Each row is a point. The points of each table are mixes of a few directions, plus a little noise. Count the directions of each table, and those that both share. Where both have some left over, give the other angles between the two spaces (their principal angles), to ten degrees, smallest first.

First, 5 rows:
[[-15 -22  59]
 [ 20  29 -77]
 [ -1  -1   2]
 [ -3  -4  10]
 [ -2  -2   8]]
Second (4 x 3):
[[-23  10  55]
 [ 16  -7 -41]
 [-13   6  32]
 [ 19  -8 -47]]
Directions: first 1, second 1, shared 0; angles 30

First, 6 rows:
[[ 17   7  15 -22]
 [-15  23  10 -39]
 [-41  -6 -33  28]
 [ -2  -2 -33 -36]
 [-27   9  24  38]
 [ 67 -31  15  33]]
Second, 5 rows:
[[ 39   0   0  50]
 [-39   9 -14 -53]
 [ 10  18  31  18]
 [ -6 -45  24   2]
 [ -5  19 -42 -17]]
Directions: first 3, second 3, shared 2; angles 90

First (7 x 6):
[[ 13  -9  39  16   2 -56]
 [-32  11  15 -32 -13  36]
 [ 15  -6  -2  16   6 -22]
 [-30   7  26 -29 -13  23]
 [ 10  -5   9  12   3 -24]
 [-14  11 -44 -19  -3  62]
 [ 38  -9 -44  37  16 -19]]
Second:
[[-15   9 -33 -19  -4  53]
 [ 21 -13  46  25   5 -73]
 [ -1   1  -3  -2   0   5]
 [ -7   4 -16  -9  -2  26]
 [ -3   2  -6  -3  -1  10]
 [ 27 -17  59  33   7 -95]
 [-13   8 -28 -16  -4  45]
 [ -4   3  -9  -5  -1  14]
 [ -5   3  -9  -5  -1  15]]
Directions: first 2, second 1, shared 1

First (8 x 6):
[[  0   0   0   0   0   0]
 [-20 -74  12 -22 -11  28]
 [ 24  95 -16  28  14 -35]
 [  1   3   0   1   0  -1]
 [ 13  49  -8  15   7 -18]
 [-17 -64  10 -19 -10  24]
 [-13 -49   8 -14  -8  18]
 [ 10  40  -6  12   6 -15]]
Second, 8 rows:
[[ 14  -3 -19  21  40   1]
 [ 18  -6  34  15 -30   9]
 [ 29   2  -8 -26  52 -47]
 [-26  10  -8 -40  -7 -17]
 [ -8  -1  33  -4 -55  11]
 [ 34  -4  48  -5 -32 -15]
 [-53   3 -61  14  22  35]
 [ -6  -5 -17  27  11  22]]
Directions: first 1, second 3, shared 0; angles 70

First:
[[ 18 -71 -24 -31   1  10  11  32]
 [ 12  -1  12  11   6 -12 -19   3]
 [-64  77 -22 -11 -20  32  61 -42]
 [ 30 -47   4  -2   8 -11 -22  23]
 [  2 -30 -16 -18  -3  10  15  12]
 [-12  69  28  33   1 -14 -18 -30]
 [ -8  62  29  35   3 -17 -24 -28]
 [ 13 -53 -19 -24   0   9  11  23]
 [ 10  33  32  33   8 -24 -36 -13]
 [  0 -38 -24 -26  -4  16  21  17]]
Second:
[[ 49  50  11 -11   4  24  -8 -49]
 [ 19  45  15  17 -26  33 -27 -17]
 [ 40 -17 -19   4  22  41 -37 -12]
 [-59 -33 -23  17  27 -50  17  37]
 [-36   5   5  -3 -12 -33  30  17]
 [ 22 -25 -31 -18  -3  29   4  15]
 [-36 -24  42  -4 -13 -44  20  10]]
Directions: first 2, second 5, shared 1; angles 40

First (7 x 9):
[[ -1 -38 -13  -5 -18  15   1   0 -31]
 [ 57 -23  25  32  -5  -9   8 -39 -13]
 [ -6  10   6  -3  14  -8   1   8  13]
 [-17 -22 -18 -13 -13  14  -2  11 -20]
 [-48  89 -26 -18   0   5 -15  23  42]
 [ 13 -52   1   2  -9   7   6  -6 -31]
 [  2  37  24   4  33 -24   2   5  40]]
Second (10 x 9):
[[ -5  18   6  -1  11  -8   0   5  16]
 [  4 -12  -5   1  -8   6   0  -3 -11]
 [ 27 -95 -31   7 -64  42   2 -28 -86]
 [ -3  13   4  -1   9  -6   0   4  13]
 [ 10 -35 -12   2 -23  15   1 -11 -32]
 [-18  63  21  -5  42 -27  -2  19  59]
 [ 12 -38 -12   3 -25  17   1 -12 -33]
 [ -8  27   8  -2  18 -12  -1   8  25]
 [ -5  22   8  -3  15 -10  -1   7  21]
 [-10  36  12  -4  23 -16   0  10  33]]
Directions: first 3, second 1, shared 1
